Each point is reached from the start by the listed moves, each made 0, 1 or 2 times, or once backwards (-1), plus a little noise. Say if it took an odd or an even number of moves. Then give how often each move was made.
In the rows, zero is written as 128.

Moves:
(1): [154 133]
(2): [138 161]
Start: [131 117]
Points:
[157 121] -> odd (1, 0)
[182 126] -> even (2, 0)
[177 186] -> odd (1, 2)
[147  87] -> even (1, -1)

Moves:
(1): [157 122 105 116 128 152]
(2): [150 175 149 130 121 127]
(3): [122 112 160 105 144 135]
(4): [133 126 131 144 139 147]
(5): [131 135 110 126 155 107]
(6): [113 139 106 121 132 150]
Start: [133 133 127 119 136 117]
Points:
[144 241 145 109 101 181] -> odd (0, 2, 0, 0, -1, 2)
[128 126 172 144 224  71] -> odd (-1, 0, 1, 2, 2, -1)
[ 95 157  74  65 203 108] -> even (0, 0, 1, -1, 2, 2)

Moves:
(1): [146 136 119 121 130 122 132 130 129 124 116 119 135 124]
(2): [107 148 121 112 134 129 141 134 124 146 131 120 137 147]
(3): [134 133 154 145 125 141 133 142 124 138 127 143 126 117]
(4): [137 132 109 162 123 132 127 124 129 137 116 120 122 133]
(5): [134 144 111 138 163 117 123 120 128 101 140 148 124 114]
(6): [142 137 122 114 129 154 123 129 154 120 114 143 122 132]
(7): [130 129 127 133 118 122 156 134 115 118 135 138 130 134]
(8): [118 106 117 124 129 125 112 149 118 122  96 127 127 121]
(9): [122 126 142 136 118 118 152 139 151 140 126 122 118 121]
(10): [126 125 116 122 129 135 124 119 120 142 137 124 115 121]
(11): [143 145 112 138 129 125 112 135 128 116 154 116 110 123]
Start: [122 128 134 141 102 124 135 126 125 121 127 117  98 130]
Points:
[187 244  84 118 191 124 115 151 148  50 184 147  77  93] -> even (2, 1, 1, -1, 2, 1, 0, 0, 0, 0, 2)
[205 196  53 195  82 190 152  94 130 100 158 146  58 159] -> even (0, 0, 0, 2, 0, 2, 2, -1, -1, 1, 1)
[163 231  98 114 148 191 134 158 182 160 123 126  56 100] -> even (2, 2, 2, 0, 1, 2, -1, 0, 1, 2, 1)
[122 205  47 203 133 151 113 168 168 180 133  80   7 108] -> odd (0, 2, 1, 2, 1, 1, -1, 1, 2, 2, 2)

Moves:
(1): [161 129 125 117 126 149 139 126 135 138 147 136 111 136 112 126]
(2): [123 164 126 128 145 132 121 124 117 107 129 117 105 126 127 134]
(3): [124 129 170 121 138 136 119 138 118 146 136 118 111 125 132 119]
(4): [116 139 131 154 125 125 127 114 144 125 145 135 121 135 142 118]
(5): [133 120 126 145 153 119 136 127 137 130 117 132 133 134 125 135]
(6): [122 128 116 134 135 158 125 129 105 140 138 149 137 113 136 120]
(7): [135 126 125 121 137 126 162 128 123 112 117 136 109 116 145 117]
(8): [139 126 121 132 116 137 122 161 131 125 125 119 113 121 149 132]
(9): [115 127 127 108 117 147 127 118 147 144 124 135 132 129 128 140]
(10): [131 145 120 139 124 101 133 132 124 156 108 137 121 121 125 136]
(11): [117 133 127 123 136 123 149 153 126 115 151 144 123 117 126 132]
(12): [139 126 138 120 132 124 113 119 130 115 130 152 137 119 140 135]
(13): [139 146 142 129 127 137 136 128 138 125 116 119 152 130 129 136]
(14): [131 116 129 118 117 127 128 133 125 132 123 134 128 170 133 141]
Start: [122 140 130 109 105 118 114 115 131 122 112 151 132 124 124 138]
Points:
[ 80 142 238  37 124 188  57  62 116 197  62 161 194  97 129 153] -> odd (-1, 0, 2, -1, 0, 1, 0, -1, 2, 0, -1, 1, 1, 0)
[ 21 196 240 161 161  76  98 139 129  69 217 101  90 153 112 106] -> even (-1, 1, 2, 2, 0, -1, -1, -1, -1, -1, 2, -1, 0, 0)
[ 52 164  56 228 115  53 200 106  90 159 110 241 160  75 157  89] -> even (-1, -1, -1, 2, 0, 2, 1, -1, -1, 2, 1, -1, 0, 0)
[249 245  78 217 162 125 183 102 153 135  57 169 106  90 140 141] -> odd (2, 1, -1, 1, 2, 1, 1, 1, -1, 2, -1, 0, 2, -1)

Moves:
(1): [156 123 129 122 134 139 138 120 132 119 123 133 118 123 126 128 136 124
 134 134 123 128 138 120]
(2): [123 145 129 119 135 127 123 129 132 127 131 129 127 129 129 131 133 127
 133 128 129 128 129 118]
(3): [133 130 141 128 133 126 128 133 125 126 128 132 133 127 129 118 131 130
 129 126 131 131 127 123]
(4): [121 138 126 138 127 127 135 122 130 129 130 132 131 131 125 125 135 127
 128 122 133 122 126 123]
(5): [124 120 122 127 143 129 124 117 136 130 132 128 137 131 121 127 117 145
 128 131 126 122 126 128]
(6): [130 127 131 140 129 137 126 128 131 121 132 121 131 128 132 128 125 126
 137 127 132 120 131 132]
(7): [122 133 136 119 131 128 146 127 144 134 126 117 137 129 128 127 127 127
 125 129 123 130 135 138]
(8): [134 126 123 136 129 130 130 138 136 132 126 128 126 135 127 129 125 123
 123 129 126 125 119 128]
(9): [130 129 130 125 116 123 122 122 142 129 128 127 124 139 124 131 130 134
 132 131 134 130 125 133]
(10): [125 127 131 123 125 127 120 121 126 149 134 114 130 136 121 117 130 121
 140 134 121 118 129 125]
(11): [130 118 130 121 129 126 129 130 126 121 148 117 130 127 126 133 130 126
 132 124 128 132 112 130]
(12): [124 134 131 123 124 134 137 120 128 138 140 144 136 135 139 131 126 125
 122 143 121 135 130 123]
(13): [132 128 121 127 123 130 124 142 130 126 137 131 146 130 127 119 129 136
 133 125 122 132 133 131]
(14): [128 127 127 127 129 127 124 129 123 122 132 119 131 142 131 130 134 138
 119 130 124 132 134 128]
(15): [137 131 124 126 132 120 128 126 132 125 131 124 128 127 140 125 118 128
 122 126 124 126 127 126]
(16): [126 128 139 127 127 123 127 124 133 132 124 131 137 128 128 145 129 130
 120 120 118 127 132 122]
(17): [117 126 126 119 130 126 125 131 134 125 125 136 124 126 132 128 141 124
 129 135 127 114 132 134]
(18): [133 125 139 130 127 127 139 129 126 137 124 121 131 125 130 132 128 150
 146 128 119 129 112 115]
(19): [131 130 125 126 135 121 132 128 121 122 122 126 130 134 127 136 131 122
 143 131 128 129 127 125]
(20): [122 131 127 134 127 120 123 130 129 122 131 121 129 118 128 121 137 131
 118 143 130 134 130 121]
(21): [135 134 124 130 129 125 124 131 125 139 143 125 129 125 129 138 137 135
 135 132 144 128 141 129]
(22): [128 129 123 135 142 129 124 117 128 130 122 128 126 130 135 126 136 127
 134 127 126 138 124 130]
(23): [127 124 128 130 134 115 131 132 134 125 132 131 119 135 129 135 124 131
 132 124 116 134 141 131]
(24): [133 140 132 128 131 121 126 125 122 125 135 131 130 120 122 129 133 137
 133 134 123 128 125 133]
Start: [132 130 129 131 129 124 121 121 136 137 115 120 124 120 139 129 121 120
 129 140 125 131 139 108]
Points:
[147 178 121  82 184 103 163  27 139 167 208 111 166 145 136 162 122 137
 164 177 162 160 121 136] -> even (0, 0, 0, 1, 2, -1, 2, -1, 1, 0, 2, 2, -1, 0, 1, -1, -1, -1, 2, -1, 2, 1, -1, 2)
[152  79 154 114 153 121 127 123 195 148 196  70 167 134 126 148  32 154
 159 103  75 115 146 134] -> odd (0, 0, 0, -1, 2, 2, 1, 0, 0, 1, 2, 0, 1, -1, 1, 1, -1, 0, -1, -1, 0, -1, 2, 0)
[150 117  87 189  98 169 132 106 194 140 145 113 179 126 141  67  99 179
 114 188 135  95 138  84] -> even (1, -1, -1, 2, 2, 2, 0, 1, 1, 0, -1, 1, 2, 0, 1, -1, 0, 1, -1, 2, 0, -1, -1, -1)
[138  97 164  97 101  99 118 121 128 103 169 118 170 152 115 182 108 128
 113 136  75 174 149 128] -> odd (0, -1, 0, -1, 0, 0, 0, -1, 1, 0, 2, 1, 1, 1, -1, 2, -1, -1, 1, 0, -1, -1, 1, 1)
[110 195 172  77 185  88 138  98 225  99 187 168 188 128 148 192 151 162
 143 196  89 122 249 122] -> odd (1, 2, 1, 0, 2, 2, 2, -1, 1, -1, 0, 2, 1, 0, 0, 2, 2, -1, 1, 1, 1, -1, 2, 2)
[113 180 125 118 111  49 183 132 197 133  91 117 124 113 176 122 175 152
 176 172 137 142 167  97] -> odd (0, 0, 0, 2, -1, -1, 2, -1, 2, -1, -1, 0, 1, -1, 2, -1, 2, 2, 2, 2, 1, 0, 1, -1)
[195 172 134 122 218  74  94  97 159 137 210 152 147 186 159 193 150 191
 159 187  94 166 157  65] -> even (1, 2, 2, 0, 2, 0, -1, 2, 1, 0, 1, 2, 0, 2, 1, 1, 0, 0, 1, 0, 2, 1, 2, 2)

Moves:
(1): [121 118 123 128 133 128 136 130 126 135 123 135 138 123 124 131 129 136
 140 128 122 131 136 126]
(2): [133 119 125 135 119 131 135 117 116 128 133 120 128 128 135 127 133 127
 143 121 130 136 137 118]
(3): [125 138 128 125 136 136 131 123 117 134 130 133 126 118 129 125 124 126
 132 125 129 112 135 120]
(4): [135 117 116 130 136 131 124 140 139 135 133 112 126 126 127 116 136 132
 119 121 142 117 132 123]
(5): [120 128 132 115 144 121 133 133 139 133 139 131 118 132 135 143 120 133
 144 136 146 117 136 121]
(6): [121 131 122 131 128 124 131 138 131 137 138 135 127 126 136 115 129 129
 132 131 132 135 131 130]
(7): [130 132 130 125 133 137 145 134 123 117 126 119 129 127 118 142 139 126
 121 139 128 143 122 143]
(8): [122 137 139 135 135 122 130 128 128 118 137 122 134 139 128 116 136 130
 123 133 113 129 119 117]
(9): [136 124 131 121 129 134 123 130 151 115 124 123 123 129 126 130 136 105
 138 137 118 128 130 131]
(10): [111 130 117 122 115 121 122 138 129 131 143 121 130 126 119 125 133 132
 135 115 142 120 141 138]
(11): [138 134 110 112 131 112 130 123 126 121 131 116 124 106 132 124 134 130
 130 144 129 140 131 128]
(12): [137 128 134 126 129 121 130 132 125 118 127 135 120 128 119 129 131 130
 127 129 117 131 131 123]
(13): [123 131 128 133 123 128 114 132 133 127 143 137 136 124 130 123 117 138
 129 138 150 133 137 117]
(14): [135 131 111 137 130 122 136 136 125 104 130 137 133 130 106 117 116 129
 121 127 105 118 126 117]
(15): [115 123 115 135 126 132 123 131 130 117 130 128 118 136 131 133 126 126
 132 127 122 132 124 122]
(16): [117 145 137 116 129 133 139 131 133 121 126 122 124 132 133 120 109 138
 118 137 134 134 129 116]
(17): [125 128 125 125 123 137 122 123 121 133 132 134 128 128 131 127 131 131
 136 139 132 120 126 128]
(18): [134 130 129 133 133 117 127 124 135 130 131 126 121 125 117 130 124 121
 130 135 127 129 122 127]
(19): [125 115 130 132 143 127 121 126 126 128 122 134 120 136 124 121 128 121
 134 128 125 121 132 138]
(20): [125 135 128 124 127 122 124 133 123 133 119 135 129 142 131 128 128 123
 130 126 133 133 115 117]
(21): [122 121 134 128 121 128 133 120 126 126 134 131 127 132 134 120 130 120
 121 126 133 128 124 125]
(22): [128 124 137 126 136 135 133 120 120 113 132 127 122 124 129 124 125 131
 136 126 127 131 120 126]
(23): [126 133 128 140 129 128 132 122 131 118 122 130 129 120 119 127 128 134
 127 130 132 119 133 125]
(24): [125 134 119 119 134 135 139 115 130 142 129 138 129 128 126 124 134 137
 133 127 130 129 126 131]
Start: [116 122 125 134 133 128 127 139 141 130 136 120 138 140 105 136 108 123
 132 129 130 128 114 135]
Points:
[ 97  77  82 141 168 143 173  81  87  93 178  37 137 101 144 131 180 166
 174 117 127 187 116 124] -> even (1, 2, 0, 1, 0, -1, 1, 2, -1, 0, 2, -1, 0, -1, 2, -1, -1, -1, 0, -1, 0, 2, 0, 1)
[111  51 133 112 208 115 166 133 168 124 135 112 124 213 105 161 187  68
 249 147  75 152 117 145] -> odd (2, 2, -1, 0, 2, 0, 1, 2, 2, 0, 0, 0, -1, 0, 0, -1, 0, 0, 2, 1, 0, 0, -1, 1)
[ 94 105 145 103 197  86 149 183 197 114 201  48  74 168 149 113 137  78
 139 171 172 140 137  84] -> even (0, 1, 1, 2, 2, 1, 1, 2, 1, 0, 1, 1, 0, -1, 1, 1, -1, 1, 1, 0, 2, -1, -1, -1)

Moves:
(1): [152 128 128 123 136 137 139 129 126 130 125 115 144 130 137 128 132 121
 126 115 134 137 123  94 126]
(2): [114 148 112 126 128 130 126 137 133 133 145 117 121 105 120 125 125 123
 138 121 121 124 123 115 132]
(3): [131 136 137 130 123 140 125 121 125 119 129 116 132 132 125 123 128 138
 125 132 132 127 119 134 131]
(4): [139 149 148 133 112 123 126 119 131 112 123 148 121 138 118 131 130 115
 137 135 127 128 111 113 129]
(5): [135 148 131 142 147 129 127 131 110 147 114 141 151 109 123 128 114 131
 108 119 119 106 119 130 122]
(6): [119 129 133 147 115 128 128 137 111 119 122 126 136 106 118 146 123 116
 131 127 140 118 121 130 135]
(7): [130 121 128 141 127 127 144 127 133 137 127 120 119 123 132 131 137 129
 133 120 122 127 130 130 115]
(8): [124 115 129 119 125 126 125 142 118 132 120 135 124 127 123 123 133 130
 127 108 126 109 117 138 121]
(9): [131 117 129 141 135 118 148 121 137 144 127 128 131 128 127 121 132 126
 132 141 137 130 127 131 153]
(10): [120 128 137 124 127 115 117 121 115 139 127 123 122 130 121 129 127 123
 125 130 130 119 123 119 125]
(11): [123 132 135 145 135 121 130 136 131 128 129 125 130 124 137 140 144 128
 121 128 121 126 115 125 137]
(12): [128 123 142 130 129 135 146 137 145 132 128 133 117 135 140 136 118 110
 106 135 141 119 128 140 125]
(13): [109 138 132 120 123 130 123 122 134 139 125 133 140 136 129 134 139 133
 129 122 132 123 123 133 122]
(14): [123 133 135 132 145 134 139 125 120 131 123 124 125 135 142 134 120 137
 139 120 136 121 124 124 123]
(15): [129 142 131 129 130 118 140 140 126 139 102 110 140 136 157 125 108 130
 119 148 132 117 130 139 132]
(16): [137 114 130 111 137 135 131 129 136 125 126 128 134 128 123 142 144 143
 138 133 127 124 123 128 119]
(17): [126 117 131 135 138 143 119 124 118 123 130 123 130 137 135 122 145 122
 146 137 123 131 133 149 127]
(18): [145 123 126 125 118 123 129 133 129 142 138 132 122 121 134 131 135 132
 135 132 131 123 140 122 131]
(19): [122 120 151 118 128 124 124 117 144 127 134 123 131 118 126 127 129 128
 137 119 119 129 136 134 129]
(20): [138 129 117 141 139 122 141 145 109 112 143 133 147 146 113 126 120 111
 127 142 138 127 130 141 131]
(21): [146 137 120 122 152 118 119 125 127 111 116 129 130 128 133 132 142 126
 135 116 146 129 127 132 122]
(22): [117 126 129 140 130 128 112 145 131 134 138 138 139 126 121 113 128 140
 132 142 129 133 130 126 112]
(23): [135 142 159 126 118 134 129 122 141 131 115 119 117 134 116 133 134 127
 124 140 139 129 146 121 149]
(24): [134 141 140 148 131 144 105 127 137 127 135 115 137 134 115 148 116 120
 141 119 133 119 115 127 129]
Start: [146 104 126 121 135 122 128 149 130 127 110 136 124 112 131 141 130 140
 139 117 118 125 119 119 118]
Points:
[211 137 177 183 215 198 204 147 112  28 105 159 234 226 132 203 183  77
 123 161 241 140  39 130 140] -> odd (2, -1, 2, 1, 0, 1, -1, -1, 1, -1, 1, 2, 2, 1, -1, 1, 1, -1, -1, 2, 1, 0, 0, 0)
[226  96 198 137 181  63 146 194 181  12 126 196 154 169 134 225  92  78
 187 199 215 107 105 168  94] -> odd (-1, -1, -1, 2, -1, 1, -1, -1, 0, 0, 0, 2, -1, 1, 1, 2, -1, 1, 2, 2, 2, 1, -1, 1)
[249  93 162 200 129 113 218 136 132 136  95 103 214 124 144 120 134 137
 194 173 162 166 141  81 144] -> odd (2, -1, 1, 1, 0, 1, 2, -1, 2, -1, -1, -1, 0, 0, 1, 0, 0, 1, 1, 1, 0, 1, 0, 0)
[163 194 143 152  80  77 186 153  21  86 117 104  74 109  75 185 188 100
 235 111 199  62  70  67 145] -> odd (0, 2, 2, 2, -1, 2, 2, 1, 0, 2, 0, -1, 1, 2, 0, 0, 0, 2, -1, 2, 1, -1, 1, -1)
[205 215 132 240 195 162 241 218  37 102  96 127 217 113 163 141 141  78
 188 166 211  73  51 106 122] -> even (2, 2, 2, 2, 1, 2, 1, 0, 1, -1, 0, 1, 1, 2, 1, 0, 2, 1, -1, 2, 1, 1, 0, -1)

Moves:
(1): [120 138 123 123 131 114 140 122 129 138 123 136 132 125 126 131 133 131
 127 133 118 127 130 128 127]
(2): [107 116 125 134 135 129 131 151 129 146 123 126 137 128 127 120 129 133
 140 136 129 113 132 129 118]
(3): [127 122 131 140 122 140 126 111 119 130 132 118 135 136 141 127 131 139
 141 142 128 126 142 125 140]
(4): [122 124 132 128 133 143 122 131 118 114 127 133 143 123 119 128 128 118
 126 126 121 136 131 133 129]
(5): [127 132 132 135 124 124 125 122 140 130 117 132 130 134 126 126 136 134
 128 123 120 129 126 113 124]
(6): [126 128 123 133 123 132 131 119 122 127 128 122 121 125 132 129 141 126
 116 129 125 131 125 121 128]
(7): [130 128 126 134 121 135 126 137 131 125 125 125 142 117 129 127 118 135
 128 128 128 116 135 133 131]
(8): [127 127 129 131 130 117 123 132 123 120 124 136 132 122 140 123 129 135
 128 122 130 128 116 139 119]
(9): [133 133 136 140 128 124 133 143 118 125 132 122 131 126 121 127 130 138
 131 121 122 128 140 128 120]
(10): [117 124 128 128 124 120 138 125 131 139 122 114 122 123 137 131 126 130
 132 120 134 132 144 131 132]
(11): [123 135 127 121 123 131 125 111 115 120 127 135 119 136 118 127 126 132
 120 127 125 131 127 118 126]
(12): [130 138 142 130 124 135 126 121 126 140 131 129 125 124 136 134 114 127
 119 133 119 130 132 130 126]
(13): [127 135 129 126 126 131 122 133 121 137 127 126 127 134 139 135 131 126
 137 129 133 120 142 137 126]
(14): [118 132 137 127 126 120 123 131 133 114 142 136 123 117 123 123 131 128
 125 133 134 123 116 124 129]
(15): [127 124 129 137 120 126 121 133 123 128 125 123 138 133 136 138 135 128
 122 139 124 133 128 118 128]
(16): [131 128 131 133 127 146 134 115 120 123 122 134 130 116 125 126 129 122
 129 136 139 144 123 121 126]
(17): [127 129 119 126 123 119 123 117 136 138 130 122 123 125 119 131 133 128
 134 121 130 133 129 137 113]
(18): [127 134 136 130 134 127 121 118 118 134 122 123 129 124 133 127 133 124
 129 125 126 128 135 114 140]
(19): [123 126 137 129 120 127 127 122 127 131 123 130 117 135 118 126 139 129
 129 128 139 137 134 144 135]
(20): [118 133 132 134 140 111 127 112 137 136 123 125 115 154 118 126 114  96
 126 132 125 130 124 132 120]
(21): [128 130 118 144 130 132 122 127 129 124 118 127 125 135 128 130 125 124
 135 140 130 147 137 114 137]
(22): [130 129 146 116 116 136 114 125 117 113 123 123 115 111 118 124 127 119
 135 133 116 117 102 126 137]
(23): [129 127 131 136 131 136 135 126 119 132 131 131 121 129 126 137 125 126
 134 123 130 124 127 135 134]
(24): [125 135 129 135 119 139 120 133 124 124 130 122 134 134 126 121 133 115
 127 121 134 128 116 124 138]
Start: [123 132 144 137 125 139 124 141 136 135 137 136 123 142 116 123 142 136
 133 133 155 138 138 128 113]
Points:
[ 55 145 165 128 103 120  94 235 112 109 144 109 187 118 106 114 136 142
 114 114 146  65 174  80 123] -> odd (0, 1, -1, 1, 0, -1, 2, -1, 1, 2, 2, -1, 1, 2, 2, -1, -1, 1, -1, 0, -1, 0, -1, 1)
[ 54  99 151 165 124 181 127  78 102 226 120  79 102 187 185 149 130 115
 168 204 165 131 222  92 107] -> even (-1, 2, 2, 0, 0, 1, -1, -1, -1, 2, 1, 1, 2, 0, 1, 1, 0, 0, -1, 1, 0, 0, 0, -1)
[108 174  87 166 167  98 125  99  74 157 118 121 159 196 107 135 153 151
 135 146  98 143 249  92  86] -> odd (2, 0, 1, 1, -1, 1, 1, 0, 2, -1, 2, -1, 1, -1, 0, -1, 1, 2, -1, 1, 1, -1, -1, -1)
[ 40 189 246 224  68 139  72  48  57 134 108 133  56 170  58  91 210  82
 127 190 124 149  34  40  85] -> odd (1, 2, 1, -1, 2, 2, -1, 1, 2, -1, 2, 1, 0, 2, 2, 2, 1, 1, 1, 2, 0, 2, 1, 2)
[ 67 146 171 197 137 165 169  68 118 224 137  85 126 223 107 134  63 115
 134 101 104 103 230 126 115] -> even (0, 1, 2, 1, 1, 0, 1, -1, 1, 2, 2, 2, -1, -1, -1, -1, 0, 0, -1, 2, -1, -1, 2, 1)
[134 160 134  94 110 133 125  85  76 114 162 174 106  99 138 153 159 164
 137 118 183 118  98 125 119] -> odd (1, -1, 0, -1, -1, -1, 0, 1, -1, 0, 2, -1, 1, 1, 1, 1, 1, 1, -1, -1, -1, 0, 2, 0)
[ 50 102 123 184  94 228 138 173  39 155 109 118 147 174 147 100 198 169
 208 148 208 129 207 189 171] -> odd (1, 2, 2, 1, -1, 1, 0, 1, 0, 1, 1, -1, 2, -1, -1, 0, -1, -1, 2, -1, 1, 0, 1, 2)
[138 177 140 117  85 179  74  97 124 162 118 141 162 110 119 159 150 138
 114 123 183 177 222 130 121] -> even (0, -1, -1, 1, 0, -1, 2, -1, -1, 0, 1, 1, 2, 0, 1, 1, 2, 2, 1, -1, 0, -1, -1, 0)
[ 80 183 110 196 163  31 146 153 119 173 130 138 114 164 116 149 178 111
 156  84 161 168 157 135  53] -> odd (2, 0, -1, 0, 0, 0, -1, 2, 2, 1, 0, -1, 1, 1, 1, 0, 2, 1, -1, 1, 1, -1, 2, 1)
[ 47 110 157 235 109 141 123 170 117 148  82 118 167 146 134  84 178 201
 206 184 180 130 223 108 166] -> odd (1, 2, 2, 0, 1, 0, 2, 1, 1, 1, 0, -1, 0, 1, 0, 0, -1, 1, 2, 0, 2, 0, 0, 0)
[123 127  66 151  93 152 212  77 145 193  99 121  88 111 150 156 198 163
 153 127 241 210 216 195 141] -> even (2, -1, 0, -1, -1, 2, 1, 0, -1, 2, -1, -1, 1, -1, -1, 2, 1, -1, 2, -1, 1, -1, 1, 0)
